Each row is a point. To make a cloud, some directions were put in groups of two or more. Within a group, all points are equally far from the middle, so they leave a hole (a ring in 2 directions, a hollow ball in 3). The other directions are filled evenly. Then the cloud was stretched, turned, moved and blurred a little. Count the holes, and give their numbers of directions, smallest first.
In the rows, zero is written as 128.

Cloud, 22 rows:
[[183 155 123]
 [160 189 117]
 [ 78 155  69]
 [188 155  82]
 [ 75 124 105]
 [181 143 139]
 [136 202  96]
 [106 185 117]
 [ 96 164 171]
 [ 79 152 156]
 [124  80 135]
 [165 113  88]
 [159 197 100]
 [ 96 170 147]
 [180 151 139]
 [114 184 133]
 [107  77 148]
 [169 122  66]
 [159 120  50]
 [179 130  82]
 [ 96 109  76]
 [104 164 187]]
Holes: 1 (2)

Cloud:
[[ 91  52 116 155]
 [191  87 179 166]
 [ 90 111 200 149]
 [147 141 153  83]
 [208  75 146  92]
 [126  61 198 144]
 [ 88  90  88 146]
 [168  95 161 174]
 [201  90 161 156]
 [107 116 186 178]
 [203  93 178 186]
 [176 136 165 101]
 [195 136 131 152]
 [205 110 110 102]
 [138 103 143  71]
 [173 156 139 114]
 [178 123 131  75]
 [114 101 128  70]
 [ 95 168 133 169]
 [115  76 172  94]
 [117 142 143 187]
 [100  59 192 107]
 [151 112  82 130]
 [127 155 117 134]
 [182 138 143 169]
 [112 119 131 117]
 [110  81  75  96]]
Holes: 0

Cloud (27 x 4):
[[ 75  58 177 102]
 [ 58 106 150  75]
 [158  84 203 159]
 [140  96 198  96]
 [167 120 108  95]
 [150 105 114  82]
 [120  50 163  96]
 [100 130  87  62]
 [ 77  44 174 122]
 [ 76 112 177 164]
 [177  91 110 100]
 [ 79  84 124 155]
 [ 55 145 147 146]
 [ 84  74 143 166]
 [ 74 120 116 154]
 [163  58 181 106]
 [ 87  69 105 129]
 [ 58 127  92 132]
 [135 130 136  77]
 [ 97 154 135 149]
 [ 77  89  92 118]
 [ 74 101  83 108]
 [126 128  89  66]
 [ 96 112 178  65]
 [148 134 148 104]
 [166 108 152 146]
 [107  96 137 176]]
Holes: 1 (2)

Cloud:
[[100 143 118 156  71 102]
 [159 160 209 210 101  78]
 [ 95  78 159 178 144  81]
 [164 195 125 149 118 124]
 [124 155  88 109  62  84]
 [110 206 152 144  65  89]
 [178 166 220 157 108 102]
 [150  88 212 174 162 167]
 [141 183 144 123  74 187]
 [ 64 136 194 158 114  98]
 [150 128 154  70 172 181]
 [165 132 130 144 186  84]
 [101 132 139 138  82  82]
 [171 182 149 117 137  94]
 [142 144 221 143 160 150]
 [121 158  82 122  65 140]
 [104  78 100 122 132 114]
 [157 189 116 188 144  99]
 [161 164  99  94 124 180]
 [139 146 126  60  93 160]
 [ 91 113 113  85 153 104]
 [213 126 108 103 106  83]
 [ 88 190 161 158 151  80]
 [109  95 187 210 139  72]
 [112 124 159  78 187 156]
 [ 87 102 212  86 122 145]
 [180  74  85 119 103 149]
 [156 121 183 198  74 111]
 [102 152  89 124 136 140]
 [177 122 165 141 101  62]
 [123  65 205  96 110  99]
 [141  97 143 158  48 164]
 [132 124  74 116  60 130]
 [103 196 153 153 131  83]
 [182 178  91 137 116 165]
 [ 78 130 140 134 148 148]
 [207 175 118  84 110 121]
 [141 122 193 216  86 108]
 [142 114 229 165 175  62]
 [139 194 122 119 135  98]
 [105 137 162 135  60 137]
 [148 168 116 170 181  90]
 [169 168 126 154 137 156]
 [ 93 162 101 140 167 113]
 [103 120 125  76 164 140]
 [142 158  93  67 132 141]]
Holes: 1 (2)
